Each row is a point. A path goes straight from each point to the next, and from the last back to the first. The post is the endless flat space through its rows: a point in 2 columns, a line in 3, a plane in 4, and so on, so that a path can go around it. How many times does the path go around the post? Going back the other way cancels.

Post (2 x 3)
[[-0.33  0.01 -0.41]
 [ 0.08  0.04  0.11]]
Path (14 x 3)
[[-0.25  0.19 -0.02]
 [-0.12  0.35 -0.12]
 [-0.46  0.11  0.10]
 [-0.37 -0.36  0.10]
 [-0.11 -0.09 -0.24]
 [ 0.18  0.05 -0.55]
 [ 0.11  0.48 -0.44]
 [ 0.08  0.35  0.54]
 [-0.20 -0.05  0.15]
 [-0.40 -0.23 -0.38]
 [ 0.48 -0.14 -0.15]
 [ 0.46  0.22 -0.13]
 [ 0.08  0.13 -0.59]
 [-0.22  0.38 -0.42]]
Times around: 2

Post (5 x 6)
[[ 0.04 -0.28  0.13  0.15 -0.42 -0.01]
 [ 0.04 -0.18  0.20 -0.52  0.17  0.03]
 [-0.41 -0.40  0.04  0.07 -0.22  0.08]
 [ 0.05 -0.25  0.19  0.29  0.01 -0.11]
 [ 0.03  0.67  0.07  0.42 -0.53  0.16]]
Path (22 x 6)
[[ 0.15 -0.07  0.00 -0.26  0.09 -0.13]
 [-0.21 -0.32  0.26  0.06  0.24 -0.28]
 [-0.48 -0.25  0.27 -0.04 -0.15 -0.26]
 [-0.54 -0.03 -0.09 -0.77 -0.45 -0.05]
 [-0.24 -0.27 -0.05  0.00 -0.14  0.00]
 [-0.18 -0.08 -0.10  0.44 -0.43  0.22]
 [ 0.12 -0.12  0.23  0.25 -0.19  0.12]
 [-0.17 -0.15  0.39  0.02 -0.17  0.06]
 [ 0.02  0.04  0.49 -0.21 -0.18 -0.38]
 [-0.57 -0.32  0.01 -0.15  0.38 -0.11]
 [-0.02 -0.47 -0.27 -0.05 -0.07 -0.14]
 [ 0.46  0.05 -0.17 -0.33 -0.50  0.46]
 [-0.22 -0.06  0.25  0.32  0.06  0.27]
 [ 0.20  0.09  0.45  0.16 -1.03  0.27]
 [-0.20  0.33 -0.04  0.44 -0.38  0.45]
 [-0.59 -0.46 -0.13 -0.08  0.01  0.24]
 [ 0.46  0.16 -0.03  0.00 -0.22 -0.18]
 [-0.40 -0.50  0.13 -0.06 -0.40 -0.30]
 [-0.30 -0.14  0.62  0.49  0.61 -0.33]
 [-0.11 -0.14  0.37 -0.07  0.43  0.10]
 [-0.30 -0.38  0.00  0.25  0.19  0.24]
 [-0.02  0.07 -0.20 -0.25 -0.16  0.20]]
Times around: 0

Post (8 x 9)
[[-0.42 -0.10 -0.20  0.22 -0.44  0.25 -0.12 -0.50  0.13]
 [ 0.06 -0.05 -0.30 -0.20  0.07  0.13 -0.17 -0.33  0.04]
 [ 0.27  0.29 -0.10  0.06 -0.13 -0.62  0.03 -0.28 -0.24]
 [-0.40 -0.32 -0.36  0.22 -0.40  0.46 -0.20  0.07 -0.09]
 [ 0.07  0.37  0.17 -0.01 -0.16  0.07 -0.22  0.34  0.04]
 [ 0.18  0.30  0.45  0.35  0.00 -0.20  0.17  0.26 -0.24]
 [ 0.03  0.13  0.03 -0.25 -0.07 -0.03  0.03  0.11 -0.12]
 [-0.17  0.31  0.01  0.04 -0.13  0.39  0.10  0.49  0.42]]
Path (25 x 9)
[[ 0.06  0.60  0.16 -0.12 -0.04 -0.20  0.00  0.02 -0.01]
 [ 0.15  0.03 -0.48 -0.03  0.05  0.69  0.11  0.11  0.21]
 [ 0.16  0.04 -0.10  0.14 -0.28 -0.19  0.59 -0.28  0.07]
 [ 0.13  0.40  0.08 -0.45 -0.01 -0.67 -0.12  0.63  0.09]
 [-0.37 -0.19 -0.50  0.19  0.33  0.32  0.24 -0.08  0.09]
 [ 0.16  0.35 -0.13  0.20  0.15  0.41 -0.09  0.22  0.13]
 [ 0.16 -0.16  0.00 -0.03  0.19  0.41 -0.17 -0.28 -0.21]
 [-0.09  0.28 -0.02  0.43  0.04  0.44 -0.28  0.58 -0.22]
 [-0.82  0.09  0.14  0.49 -0.47  0.21 -0.40 -0.46  0.61]
 [ 0.12  0.13  0.37 -0.02 -0.09 -0.15  0.19 -0.25  0.24]
 [ 0.07 -0.27 -0.46  0.38 -0.21  0.14 -0.07 -0.81 -0.21]
 [ 0.05  0.22 -0.24 -0.16  0.01  0.26  0.14  0.44 -0.16]
 [-0.66 -0.17 -0.07  0.42 -0.30  0.31 -0.41 -0.60 -0.08]
 [-0.09  0.05  0.26  0.33 -0.41 -0.42 -0.15 -0.42  0.14]
 [ 0.48  0.42 -0.25 -0.42 -0.44 -0.27 -0.03  0.34  0.22]
 [-0.05 -0.09  0.03  0.32 -0.22  0.06  0.12  0.29 -0.54]
 [-0.71  0.07  0.05  0.32 -0.23  0.43  0.19 -0.33  0.44]
 [-0.16  0.26 -0.23 -0.56  0.06  0.04  0.36  0.35  0.48]
 [ 0.23  0.20 -0.05  0.28 -0.55 -0.58 -0.26 -0.39  0.21]
 [-0.04 -0.28 -0.23 -0.11 -0.23  0.16 -0.15  0.20  0.00]
 [ 0.05  0.15  0.26 -0.41  0.03 -0.19 -0.09  0.48 -0.47]
 [-0.17  0.39 -0.60 -0.20 -0.13  0.01  0.11  0.09  0.24]
 [-0.04  0.31  0.36  0.10 -0.36  0.19  0.28 -0.55  0.20]
 [-0.06 -0.39 -0.27  0.23 -0.01 -0.09  0.59 -0.11  0.19]
 [-0.26 -0.23 -0.09 -0.04 -0.08  0.38 -0.58 -0.04  0.28]]
Times around: 0

Post (11 x 12)
[[ 0.23  0.12  0.21 -0.13  0.25 -0.15  0.22 -0.07 -0.72 -0.30 -0.12  0.12]
 [ 0.37  0.21 -0.39 -0.31  0.49 -0.35  0.21  0.27  0.01 -0.07  0.13  0.11]
 [-0.23 -0.52  0.18 -0.04 -0.14 -0.56 -0.09 -0.18  0.23 -0.25 -0.16  0.02]
 [ 0.32  0.19 -0.14  0.06  0.81 -0.25  0.15  0.05  0.06 -0.32  0.10 -0.15]
 [ 0.05 -0.34 -0.29 -0.23  0.72 -0.49  0.06  0.24  0.01  0.06  0.16 -0.47]
 [ 0.19  0.55  0.23 -0.21 -0.33  0.52 -0.12 -0.26 -0.11  0.11 -0.29  0.38]
 [-0.23 -0.14 -0.14 -0.51 -0.05  0.07 -0.07 -0.08  0.14  0.09  0.22  0.23]
 [ 0.33  0.18  0.10 -0.48  0.16 -0.33  0.08 -0.12  0.19 -0.15  0.37 -0.15]
 [-0.13  0.09 -0.08  0.06 -0.03  0.00  0.18  0.22 -0.26 -0.22 -0.24 -0.21]
 [-0.08 -0.48 -0.09  0.29 -0.07  0.17  0.27 -0.32 -0.03  0.00 -0.29  0.00]
 [ 0.00 -0.29  0.22 -0.37  0.11  0.03  0.19  0.04  0.33 -0.26 -0.12 -0.31]]
Path (29 x 12)
[[-0.45 -0.18  0.01  0.27 -0.08  0.12  0.23 -0.63  0.56 -0.10 -0.05 -0.07]
 [-0.14 -0.33 -0.44 -0.34 -0.19 -0.33  0.37  0.14  0.52 -0.35 -0.07 -0.03]
 [ 0.30 -0.15  0.14  0.05 -0.05 -0.25  0.01 -0.22 -0.22 -0.06 -0.04 -0.62]
 [-0.15 -0.24  0.18 -0.33 -0.36  0.82  0.13 -0.06 -0.01 -0.14  0.12 -0.41]
 [ 0.02  0.02 -0.29 -0.60  0.54  0.20  0.10  0.20 -0.20  0.19  0.61  0.46]
 [ 0.03  0.23 -0.22 -0.72  0.52 -0.20 -0.08  0.85  0.16 -0.35  0.08  0.07]
 [-0.04 -0.16  0.48 -0.58  0.25  0.66  0.20  0.32  0.16 -0.15 -0.08 -0.69]
 [ 0.05 -0.01 -0.40  0.12  0.57 -0.19  0.27  0.08 -0.01  0.09  0.28  0.25]
 [ 0.08 -0.06  0.01 -0.06  0.42 -0.94  0.69 -0.03 -0.08 -0.51  0.12 -0.61]
 [ 0.07  0.13 -0.13 -0.08 -0.26 -0.40 -0.20 -0.07  0.33  0.04 -0.30  0.23]
 [ 0.72  0.09 -0.18 -0.28  1.11 -0.56  0.40  0.05 -0.52 -0.20 -0.08  0.05]
 [ 0.32  0.03 -0.11 -0.12  0.23 -0.43  0.03 -0.09 -0.11 -0.29  0.02 -0.08]
 [ 0.12 -0.20  0.08 -0.11  0.09  0.10  0.34 -0.09 -0.31 -0.53 -0.54  0.60]
 [ 0.26  0.23  0.23 -0.40  0.19 -0.04 -0.06 -0.39  0.17 -0.26  0.03  0.24]
 [ 0.13  0.09 -0.21 -0.56  0.61 -0.45 -0.22  0.55  0.05 -0.43  0.12 -0.33]
 [ 0.62 -0.15  0.25 -0.25 -0.28  0.07  0.46  0.05  0.04 -0.57 -0.03 -0.12]
 [ 0.22 -0.11 -0.08 -0.42  0.23 -0.02  0.04 -0.25  0.35  0.27  0.58  0.24]
 [-0.17 -0.06  0.14 -0.43  0.16 -0.09  0.27 -0.05 -0.24  0.03  0.01  0.48]
 [-0.15 -0.26 -0.12 -0.04 -0.05 -0.46  0.16  0.00  0.18 -0.18 -0.29 -0.01]
 [ 0.09  0.39  0.34 -0.66  0.07  0.13 -0.10 -0.26 -0.47  0.01  0.00 -0.19]
 [ 0.31 -0.20 -0.48  0.26  0.26  0.06  0.30 -0.07  0.09 -0.26 -0.31  0.12]
 [-0.06 -0.22  0.07 -0.25  0.34 -0.08 -0.10  0.50 -0.06 -0.63 -0.24 -0.01]
 [-0.08 -0.29 -0.08  0.02  0.31 -0.10 -0.06 -0.30  0.13 -0.07  0.25  0.13]
 [-0.14 -0.05  0.20 -0.37 -0.09 -0.11  0.12  0.27  0.30 -0.49  0.18 -0.33]
 [-0.14 -0.52 -0.45  0.24  0.33 -0.39 -0.29 -0.19  0.08 -0.27  0.16  0.17]
 [ 0.37 -0.06  0.57 -0.08  0.01 -0.11  0.01 -0.40 -0.59 -0.25 -0.43 -0.15]
 [ 0.12 -0.02  0.06  0.04 -0.05 -0.22  0.16  0.20 -0.58 -0.17 -0.24 -0.43]
 [ 0.20 -0.20  0.17 -0.04 -0.15 -0.05  0.42  0.19 -0.06 -0.37 -0.33 -0.18]
 [-0.19  0.49  0.48  0.10 -0.01 -0.13 -0.09  0.07  0.31 -0.33 -0.09 -0.50]]
Times around: 3
